Each row is a point. The window is the flat piece filled in between its corners: a triangle in 3 columns, a solid with four corners in 4, and so on. A path goes straight from each point to the next, and from the last back to the first. List the points from which the path goes on through the window.
In the rows, zero is written as 128.

Window:
[[113 101 101]
 [166 102 121]
 [140 179 139]]
Path:
(1): [141  82 149]
(2): [134  92 147]
(3): [164 116  91]
(4): [145 171 114]
(5): [128 158 154]
(6): [103 104 143]
(7): [144 125  75]
(8): [160  92  80]
Through the window after points: 2, 4, 6

Window (4 x 4):
[[136  69 126 123]
 [120 161 120 125]
 [159 178 105 113]
 [142  65 178 125]]
Path:
(1): [145  75 171 156]
(2): [125  81 141 159]
(3): [112  81 152 114]
(4): [125 129 124 102]
(5): [134 121 127 168]
(6): [134  85 152 175]
(7): [107  93 138  90]
(8): [128 115 174  74]
(9): [149  99 162 153]
(10): [162 117 125 161]
(11): [144 101 129  89]
(12): [139 105 139 103]
(13): [145 106 142 139]
(14): [142 162 125 140]
(15): [130 167 126  77]
(16): [139  70 172 102]
Through the window after points: 4, 12, 16

Window:
[[173 116 170 168  96 125]
 [ 86 130  93  55 107 109]
 [134  56  85 115 121 107]
 [157 152  86 184 134 119]
 [123 134 160  92 193 100]
 [107 103 125 150 161 104]]
Path:
(1): [161 109 140 133 103 180]
(2): [166 117 144 138  91  94]
(3): [129 121 126 120 122  88]
(4): [118 116 131 118 133 132]
(5): [114 130 115 113 159 152]
(6): [133 137 120 116 139  77]
(7): [134 101 107 118 117  85]
(8): [125  76 110 118 135 173]
(9): [151 118 112 163 105 173]
(10): [155 112 109 178  96  76]
(11): [155 147 105 170 129  68]
(12): [147 139  90 170 138 139]
Through the window after points: 3, 5, 7, 11

Window:
[[122 111 114 226 146 155 124 112]
 [ 91  75 113  99  48  95 162 145]
 [126 140  95 144 121 166 125 119]
 [178 199  90 139 228 114 149  90]
 [127  95 179 115 157 127 103 116]
 [ 70  94 106 111 168 117  85 124]
 [ 99 154 183 162 130 136 124 126]
 [107 137 145 133 141 152 175  97]]
Path:
(1): [132 166 133 147 157 118 111  50]
(2): [143 162 125 143 191 130 153 146]
(3): [127 123 133 108 152 141 162 158]
(4): [117 143 130 110 133 117 132  96]
(5): [ 85 109 135 140 126 110  98  64]
(6): [ 87  92 141 114 157 154 123 188]
(7): [113 126 115 158 150 145 144 140]
(8): [113 134 122 159 138 132 128  95]
(9): [114 128 119 139 105 120 136  74]
(10): [115 129 125 128 144 142 153 148]
(11): [ 92 108 144 135 130 156 141 160]
(12): [ 89 111 147 151 110 132 108  89]
Through the window after points: 1, 9

Window:
[[ 80 154 132 148 140 104 176  64 118]
 [135 162 115  77 148 151 120  91  81]
 [122  70 108 136 115  82 145 123 108]
 [179 134 146  64  87 143 177 149 118]
 [163 155 140 115 159 171 132 125  96]
 [ 84  98 131 130  65  50 128 192 140]
 [ 72 108 126 111 119 127 154 133 141]
 [125  91 148 113  35 113 116 162 146]
 [105 168  85 131 112 141 173 107 141]]
Path:
(1): [132 136 129  89 140 134 156 101 146]
(2): [105 135 127 122  95 180 156 120  60]
(3): [100 121 124 129  86 130 143 150  67]
(4): [123 131 129 109 117 105 131 141 135]
(5): [112 145 124 122 128  88 140 106 172]
(6): [ 83 114 135 128  99 141 168 116  89]
(7): [134 127 139  96  78 130 164 150 106]
(8): [175 110 135  85 112 118 125 129 180]
(9): [110 130 114 112 122 110 134 113 156]
(10): [ 86 127 118 140  90 133 147 126  81]
(11): [ 93 127 123 136  75 115 156 170  83]
(12): [132 100 132 104 129  81 115 126 177]
Through the window after points: 3, 5, 7, 11

Window, 11 rows:
[[178 135  90  73 140 150 108 101  93 124 112]
 [115 163 132 201 102 155  90 162 104 154 113]
 [104  93  64 123 146 108  94 154 122 132 109]
 [156  82 135 130 192 125 102 146 177 115 127]
 [ 99  37 186  74 106 137 143 161  86 116 139]
 [131 121 109 158  98 145 112  71 105  88 113]
 [145 144 141  58  34 109 169  68 102  77 118]
 [132 121 189 126 164 125 130  98  95 173 115]
 [ 93 189 118 209 157 169 128 137 155  49  92]
 [120 116 159 177 138  99 101 143  96  67 115]
 [109  98 118  94 147  94  36 102 129  90 151]]
Path:
(1): [135 113 153 121 115 158  88 107 140 112  46]
(2): [134 112 135 130 144 134  94 129 125 114  92]
(3): [127 119 125 146 167 129 120 131 102 124 157]
(4): [135 131 109 135 128 127 132 109 101 110 155]
(5): [138 126 145  97 103 138  81 118  96 103  62]
(6): [132 103 117  93 109 135 101 115 117 109  59]
(7): [137 135 110 106 120 114 129 109 106 109 157]
(8): [115 121 127 147 128 118 143 129 102 100 163]
(9): [116  99 160 134 118 135  85 127 128  91  67]
(10): [114 111 146 110 114 129 118 140 122  97  87]
(11): [116 130 131 130 139 128 141 126 110  97 166]
(12): [122 119 115 145 160 134 127 134 131 108 156]
(13): [131 102 178 122 129 139  89 135 141  96  52]
(14): [125 118 152 123 128 142 109 129 116 116  69]
(15): [130 133 109 168 128 134 151 127  93 149 178]
(16): [120 126  98 133 125 129 130 113 102 114 171]
Through the window after points: 6, 12

Window (12 x 12):
[[171 151 140 167 181 101 144 197 125  90 128 130]
 [125 103 145  83 141  84 150 138 120 135 186 133]
 [137 111  96 176 160  95 109 139 139 123  65 129]
 [147 189 164 162  91 112 147 128 114 119 166 108]
 [132 118 132 129 109 172 133 169 138 151  98 103]
 [123 101 115 119 147 106 140 176 172 172 193 115]
 [153  88 132 192 174  91 190 113 168 161 124  92]
 [177 136 124 179  96 121 129 138 146  65 100 130]
 [159 134 118 211 116 156 122 142  79 102 118 111]
 [ 80 129  74 114 153 118 198 158 139 118 103  86]
 [101 138  97  87 189 111 156  92 146  96 146 109]
 [186 113  97 106 138 107 111 114  92 170 168  92]]
Path:
(1): [157 114  96 154 158 115 180 121 132 150 126 164]
(2): [160 124 115 145 125 133 148 129 122 154 139 161]
(3): [159 129 161 154 140  90 102 143 134  93 165  64]
(4): [129 108 153 158 143 101 119 147 116  87 112  59]
(5): [167 164 110 161 142 132 158 138 115 116 115 161]
(6): [142 135  96 137 148 117 150 133 129 134 122 142]
(7): [117 113 128 134 156 114 125 136 148 107 126  79]
(8): [132 101 128 147 149 107 145 145 147 123 124  81]
Through the window after points: 6

Window (14 x 14):
[[150  50 119 128 114 127  91  88 152 157 137 106 107  96]
 [118  73 110 120 129 151  90 157 162 167 157 108 139  98]
 [167 164 109 154 136 148 169  99  93 135 112  77  61 147]
 [116 113 103  90 105  27  72 166 106  43 121 144 151 143]
 [120  88  83 164 124 159 117 110 116  86  92  82 119 138]
 [106 164 128 200 110 123 139  91 138 134 127 128 148 114]
 [148 137 152 199  79 142 130 156 182 163 122 136 130  95]
 [163 107 109 177 158 193 135 112 144  89 152 118 130 134]
 [122 152 163 179 127 166  36 160 118  68 136 152 110 104]
 [101  61  90 174 150  81 206 158  83 109  82 151 124 168]
 [114 160 164  94 139  51 147 121 163  91  77 129 140 134]
 [118 142 111 146 104 118 132 131 144 141  77 188 120 126]
 [181 185 172 155 120 127  91 153  92 130 104 121 154 128]
 [142 117 165  86  85 131 194 105 158 176 123 112 138  78]]
Path:
(1): [143 117 102 142 145 101 127 144 125 120  99 144 120  80]
(2): [116  90 149 123  87 153 132 124 147 145 129 109 120 196]
(3): [123 107 141 140  99 123 133 112 137 120 134 112 116 160]
(4): [138 131 116 143 133 131 138 132 135 121 107 132 121  89]
(5): [146 112 102 150 131 122 111 135 142 130 124 111 124  73]
(6): [102 103 142 120 115 156 129 135 132 138 124 120 129 193]
(7): [138 149 158 151  94 140 128 130 118 106 111 130 125 170]
(8): [160 146 109 163 151 104 128 123 125 124 103 117 109  73]
(9): [147 144  96 121 131  81 119 158 136 103 122 121 119  54]
(10): [106 102 161 125  97 113  96 122 123  93 115 144 148 187]
(11): [116 111 150 121 119 122 111 115 145 121 128 121 130 143]
(12): [165 117  82 160 146 115 140 156 151 129 104 121 130  60]
Through the window after points: 5, 9, 11

Window:
[[147 136 228 112 167 132 168 128  59 206 130 115  96 144]
 [160  95 135  98 144 123 126  93  88 168 100  74 150 114]
 [125 119 141 117 121  76 101 109  71 177 148 161 148 131]
 [123 160 114 109 118 171 123 127 104  99 135 130  69 131]
 [ 98 144 165 131 123 126  49 125 100  86 130 149 144 123]
 [109 108  98 129 165 146 156 163 108  91 125 122 125 147]
 [ 64 107 137  88  95 151 114  93 136 143 136 120 106 157]
 [141 164 110  93 214  92 171  87 153 153 132 157  99 102]
 [170 102 175 146 187  92 172 127 127 200 150 145  71 112]
 [118 153 156  83 103 156 156 100 132  80 161 133 116 124]
 [134 152 184 106 125 127 182 180 132 190 118 101 124 111]
 [137 164 177 180 162 100 166 117  96 179 135 123 123 104]
 [138 137 117 143 173 106 160 107 138 137  94 216 125  99]
 [121 150 113 151 166 183 148 175 141 133 147 162 167  91]]
Path:
(1): [148 151 144 148 139 130 123 135 126 158 132 135 126 176]
(2): [166 168 151 126 146 134 132 116 128 163 124 136 122 180]
(3): [103 106 164 101 138 137 158 128  85 141 140 115  92  81]
(4): [ 95 131 155  94 146 131 181 131 112 156 144 127  84  62]
(5): [166 143 138 144 143 138 153 132 134 165 130 136 148 173]
(6): [158 149 160 142 131 123 135 127 121 140 135 118 119 179]
(7): [104 123 157 108 143 139 151 146  94 163 125 134 127  84]
(8): [110 123 154 140 148 107 154 120  77 159 132 145  96  73]
(9): [161 165 162 144 159 119 144 118 127 168 132 108 156 164]
(10): [184 152 159 145 156 102 131 103 139 142 107 173 134 177]
(11): [ 94 116 127 113 144 117 143 122  83 160 135 143 124  72]
(12): [107 122 162 114 130 135 152 136  99 137 130 131 121  93]
Through the window after points: 2, 8, 10

Window:
[[181  38  60 119 120 175 113  65 187 135  67 156 135  79]
 [134 206 137 176 140 123 101 176 146  64  97  98 156 107]
 [178 168  91 181 109 115 121 110 103 117 130 110 171  96]
 [134 118 140 195 146 152  84 178 162 108 178 167 143  93]
 [126 104 135  75 112  80 156 158 126 145 135 193 154 105]
 [162  78 137  92 175  91  89 121 181  97 152 143  79  93]
 [149 123 128 149  81 137  80 147 149  57 168 131  69 114]
 [112  84 131 122  90 144 131 103 105 166  61 109  96  87]
 [ 64 110 106 112  80 161 147 126 163 127 175 102 103 111]
 [170 160  76 120 137 157 113  93 104  81 104 119  81 116]
 [117 142 119 100 172  91  83  62 169  86 107 163 147 129]
 [149 149 170 136 127 137 156 109 178 124 161 139 125 116]
 [135  45 123 150 144 129 109  94  61  61 110 107 153 130]
 [195 131 119 131 109 162  78 144 134 119 152 119 132 119]]
Path:
(1): [152 119 114 158 124 108 121 137 148 112 118 127 106 152]
(2): [123 119 127 102 107 149 101 101 122 105 127 141 124  64]
(3): [126 141 143 100 108 138 128 103 140 102 138 143 137  43]
(4): [161 103 102 138 136 113 126 142 128 133 114 143 105 173]
(5): [136 109 106 169 132 117 137 140 163 125 154 108 103 185]
(6): [144 116 135 135 113 146 116 130 125  99 135 130 132  77]
(7): [149 121 128 130 121 150 108 108 129  90 141 123 137  66]
(8): [159 120  93 174 115 108 135 157 130 134 117 123 108 171]
(9): [129  77 107 148 114 111 121 122 137 146  92 131  88 154]
(10): [135 109 139 105 120 145 113 104 126 119 108 120 116  61]
(11): [131 132 146 107 113 167 104 114 131  97 130 127 142  50]
(12): [157 121 103 148 138 117 119 128 136 119 125 132 122 142]
(13): [152 102 117 143 132 128 106 126 157 114 132 140 110 122]
(14): [154 115 143  93 133 150  98 114 139  96 144 129 134  44]
(15): [144 141 143 104 106 162 106 112 114  87 152 152 129  43]
(16): [141 132 116 144 132 110 120 145 143 116 141 119 111 159]
Through the window after points: 1, 3, 9, 13

Window (14 x 14):
[[116 101 138 107 106 169 184 152 131 125 175  87 127 128]
 [116 136 142 125 106 186 153 121 103 132  84 108  95 178]
 [113  97 145  92 168 129 103 147 223 155 126 216 143 123]
 [178 110 124 120 153 122 114  89 121 164 175 127 111  98]
 [121 118  95 148 177 154 118 147 123  89 202 134 142 154]
 [147 129 121  69 127 136  72 115 185 117 129  90 118 113]
 [132  96  78  79 151 161 129 159 113 123 110 143 139 148]
 [194 128 131  77  86  76  66 144 152  70 114  89 143 171]
 [180 123  88 102 214  41 143 184 110  79  77  84 156 159]
 [145 148  94  99 135 122 149 153 151 104 130 139 118  99]
 [144 162 146  82 116 159 159  92  99 134 190  83 157  81]
 [107  77 135 137  99 153 125  93 142  86  89 131 125 170]
 [123 115 101 111 129  78 103 174 133 126  93 104 157 141]
 [ 85  60 175 102 137 108 117 190  56 107  87 114 112 124]]
Path:
(1): [165 106 151 126 142 162 125 164 107 100 118 135 138  90]
(2): [ 98 139  80  85 140 108 131 118 162 127 160 119 125 179]
(3): [ 95 134 109  88 144 106 124 142 120 135 130 119 125 152]
(4): [215 105 155 106 129 168 143 165 160 105 143 134 141  66]
(5): [162 133 117 136 153 158  95 156 147  97  99 123 154 128]
(6): [ 98 103 123  63 110  83 148 130 129 145 136 102 102 149]
(7): [105 110 126  71 123 109 134 141 122 109 143 111 120 151]
(8): [182 104 123 137 175 127  91 169 122 108  68 111 144 119]
(9): [154  96 125 110 146 182 121 176 140 118 130  94 127 123]
(10): [124 126 100  86 139 106 130 119 121 113 124 139 138 141]
(11): [129 133 122  81 150 108 109 121 117 115 138 127 116 153]
(12): [134 100 121 137 128 158 133 161 133 115 150  96 160 100]
(13): [172 108 147 153 132 180 120 137 132 153 112  87 144  85]
(14): [112 115 113  86 123 130 130 123 129 112 154 142 120 143]
(15): [116 125  88  86 139  91 157 107 128 150 116 145  83 172]
(16): [142 105 133 117 127 145 114 154 145 101 123 114 139 131]
Through the window after points: 1, 5, 7, 9, 11

Window, 14 rows:
[[118 112 163 139 190 150 118 138 121 160 116  86 140 112]
 [ 84 172 147 134 190 158 129 140 150 138 149 147 121 115]
 [ 90 146 113 144 110 114 100 149 174 109  95 141 124 114]
 [145 126 136 137  99 140 149  90 197 104 139 106  80 107]
 [126 142 172 138 175 121 144  92 115 161 101 123 136  78]
 [170 141 135  83  85 119 156 128 145 146 145 113  98 120]
 [ 57 112 131 126 123 177 114 128 123 158 100 152 151 104]
 [149 151  94 107  98 127 153 108 151  77 150  95 133 108]
 [184 115 127 108 111 123 147 104 192  90 143 139 142 133]
 [168 178 118 146 137 153 111  99 128 171 154 107 135 115]
 [148 113  91 112 133 100 149  98 174 145 177 111 131 111]
 [139 121 139 145 142 118 113 104 123 102 152 137  98 117]
 [147 107 101 155 126 130 182 130 143 130 124 132 129 121]
 [  7 136 199 181 113 146 127 146 140 157 122 141 160 129]]
Path:
(1): [118 136 125 116 153 114 139  92 146 133  91 130 105 169]
(2): [130 137 136 135 115 131 127 134 160 122 137 130 135  89]
(3): [112 118 155 156 127 127 125 149 142 133 135 126 141  78]
(4): [ 86 151 129 137 137 157 155  96 141 153 119 119 133 180]
(5): [113 151 116 112 143 121 149  86 149 145 133 116 123 163]
(6): [153 125 148 141 128 149 134 137 138 125 146 123 128  74]
(7): [102 116 147 150 116 149 123 152 167 143 160 139 145  77]
(8): [103 121 131 129 141 138 130 109 139 151 112 139 129 128]
(9): [106 150 122 136 140 138 149  97 160 134 104 115 116 166]
(10): [138 132 137 124 124 148 116 150 142 155 157 124 149  53]
(11): [149 121 130 131 109 124 138 123 159 105 158 130 138  74]
(12): [130 143 106 117 124 129 149  95 166 125 132  99 105 146]
Through the window after points: 1, 3, 11

Window:
[[128 159 114 114 170 163 119 107  67 165 144  47 118 142]
 [ 78 158 138 139  90  95  84 159 176 106  99 124 153 119]
 [ 63  95 159 140 103 129 159 103 114 121 104 164 121 155]
 [133  96 151 162 129 105 102 142 154  94 108 138 130 118]
 [ 64  87 149 184 146 154 186 149 152 159 142 157 134 201]
 [139 173 131 149 106 136 153 113 104 146 161  79 104 104]
 [120 151 111 119 180 100 164  57  98 194 170  94 104 137]
 [128 158  75 163 113 122 106  98  85 147 141 114 153 110]
 [ 96 140 102 123 113  72 134 151 120  52 142 138 151 105]
 [162 164  80 102 104 122 127 145 131 133  92 102 141 100]
 [120 174  68 130 152 179 114 110 126 150 126  76 101  60]
 [ 76 138 176 174 175 146 173 146  92 183 118 178 121 157]
 [ 77  90 157 133 114 126 126 162 131 148 159 194 107 166]
 [145 162 145 100 188 187 161  48  92 195 195  87 157 124]]
Path:
(1): [106 169 114 143 144 150 128 112 117 141 126 125 109 118]
(2): [112 121 115 139 147 135 142 136 109 154 139 104 144 100]
(3): [ 85 101 140 125 126 127 126 141 107 202 156 115 165  85]
(4): [120 156 122 151 138 117 155 101 135  93 134 161  87 180]
(5): [112 135 139 143 136 131 130 112 113 135 132 144 101 150]
(6): [ 97 115 128 133 139 130 134 151 118 165 155 113 149 119]
(7): [ 90  92 141 112 133 111 110 118  76 204 116 120 153  80]
(8): [135 185  92 157 150 154 136 120 145 109 149 101 108 130]
(9): [107 182 110 141 136 138 129  87 101 119 156 164 120 162]
(10): [101 122 130 124 133 133 146 143 112 164 139 104 124 119]
(11): [ 94  89 172 123 149 134 166 148 103 191 149 123 148 110]
(12): [ 91 171 112 172 139 144 136 119 149 104 116 153  97 185]
(13): [114 157 136 138 148 121 148 112 119 133 142 151 112 165]
(14): [110  92 110 144 140 145 150 135  88 155 142  89 148  85]
(15): [108 123 155 142 132 140 156 139 101 188 148 114 135 108]
(16): [113 170  99 145 163 134 131 104 129 113 132 134 116 172]
Through the window after points: 1, 5

Window, 14 rows:
[[ 64 160 148 165  67 128 117 152  93 129 108 149  63 110]
 [195 110 139 133 162  86 127 177 120 127 158 132 147 120]
 [103 151 110 102 150 173 109 152 117  82 149 165 106 102]
 [ 99 102 164 211 111  88 130 153 132 132 126  96  67 109]
 [124 103 156 101  95 122  81 100 132 106 124 136  93  84]
 [ 58 132 116  93  75 168 131 143 143 113  84 119 132 126]
 [ 96  50 124 155  75 149  84 139 142 176 159 115 120 109]
 [163 140 117 120  98 132 195 148 113 135 118  75 119  97]
 [ 70 155 167 149 108 124 133  53 127 130 146 103 139 186]
 [ 49 160 132 169 126  86 171 111 130 154 136 142  87  83]
 [121 167 105 122 117 141 126 137 136 144 132  62 159 132]
 [131 105  98 137 117 157 113  85 148 134  97 122 159  88]
 [150 156 142 110 155 107 134 147  84 117  98 106  68 151]
 [135 170 135 122 149  99 107  96 149  94 160 168  88 178]]
Path:
(1): [ 99 138 115 142  94 111 127 119 121 113 131 121 113 119]
(2): [ 95 140 164 106 145 179 115 120 150 142 117 126  92 127]
(3): [ 94 149 162 142 102 145 141 109 145 138 112 132 100 131]
(4): [ 80 144  97 137 118 107  85 141  60  86 171 124 116 130]
(5): [ 99 137 106 128  99  95 119 128 113 101 140 124 126 126]
(6): [111 121 165 122 126 203 128 112 175 167  91 126 102 119]
(7): [118 135 194 120 139 123 124 121 157 152 134 155  74 115]
(8): [122 138  80 137 102 108 104 108 110  79 138 113 129 139]
Through the window after points: 3, 5, 7

Window (14 x 14):
[[ 82 153 104 183 163  93 135 147  78 153 124 174 165 120]
 [ 81 146 122 181 153 139  87 128 104 142 131 130 130 153]
 [103 177 185 120 165 164 125  89 116 173 154 140 176 174]
 [ 87 120 100  64 125 170 158 141 118 125 154 143 133 134]
 [ 85 121 133 141 170  99 162 129 115 178 135 153 104 121]
 [145  84 122 159 121  79 193 135 132 112 101 110 153 152]
 [ 94 100 214 102 154 147  82 150 108  93 121 190 175 159]
 [132 170 147 160 112 113  84 167 181 160 171 139 130 143]
 [ 87  87 147 132 102 150  96 190 208 124 158 144 186 161]
 [101  73 110 111 134 130 144 122  83 147 193 137 140 131]
 [ 98  32  67  49 135 159 112 185  87 129 103 130 171 108]
 [ 59 161 103  70 116  91 105 121 121 162 135  98 125 128]
 [104 117 105 148 173 131 105 198 155 115 167 121 173 148]
 [110 162 120 118 149  97 127  86 178 150 137 163 139 154]]
Path:
(1): [ 97 101  98  93 143 136 122 162 114 143 123 138 152 162]
(2): [102  77 101  95 132 120 141 175 107 156 128 147 137 176]
(3): [109  89 112 119 141 132 130 137 123 113 114 119 170  92]
(4): [107 132 144 127 144 149 108 114 134 138 143 109 150  64]
(5): [ 81 120 119 106 133  94 133 145 112 145 134 144 137 179]
(6): [ 95  91 116 113 127 127 131 160 127 139 144 142 152 164]
(7): [119 105 125 128 142 142 124 144 146 113 138 119 172  85]
(8): [ 99 116 138 135 144 141  96 148 142 117 155 122 164  95]
(9): [100 119 118 124 139 130 111 167 144 129 152 141 169 172]
(10): [101 116 118 104 125 109 116 164 124 147 131 131 141 183]
(11): [ 81 124 127 118 143 130 118 130 136 128 142 128 162  99]
(12): [106  83 123 102 144 146 113 136 121 130 138 135 176  80]
Through the window after points: 2, 4, 6, 10, 12

Window (14 x 14):
[[152 124 122 167 179  84  82 133 140 141 180 108 142 180]
 [144  85 176 117 130 168 109  78 113 179 127 101  87 108]
 [ 87 110 122 116 156 117 202 115 139 106 128 133 115 155]
 [147 155 135 148 135  99  87 126  86  92 163 107  47 127]
 [139  99 180 195  99 144 180  89 147 117 133 152 142 164]
 [ 95  41 108 155 128 149 112 103 175  92  96 105  85 144]
 [220 113 113 169 170 127 184 108 109 166 158 143  90 140]
 [138  53 115  92 142  90 129  94 132 125 159 152 159 160]
 [192 143 149  95 146 139 120  81 131 127 168  85 114 111]
 [184 107 181 137 100 119 109 166  83 132 130 111 117 128]
 [115 151 104 105 122  90 157 127 143 145 122 115  72 149]
 [174 139 120 115 140 144 102 107  64 105 146 179 137 120]
 [138 122  72 111 114 153 166 120  91 101 168 126  85 134]
 [128  98 168 115 104  64 117 114 103 163 105  67 161 119]]
Path:
(1): [135 124 115 134 140 115 130 118 136 122 172 141  93 108]
(2): [166 104 135 122 143 154 140  96  96 105 119  99  92 196]
(3): [170 121 133 121 138 127 153  84  88 115 121 110  91 194]
(4): [142 110 114 142 147 130 156 134 149 143 179 141 122  74]
(5): [121 107 134 147 128 106 157 127 139 136 152 131 131  82]
(6): [144 103 142 124 130 128 152  99 116 130 123 119 122 172]
(7): [168 132 134 118 131 118 134 102 101 131 143 121 108 177]
(8): [152 134 144 135 134 108 142 121 109 138 166 141 128 109]
Through the window after points: 3
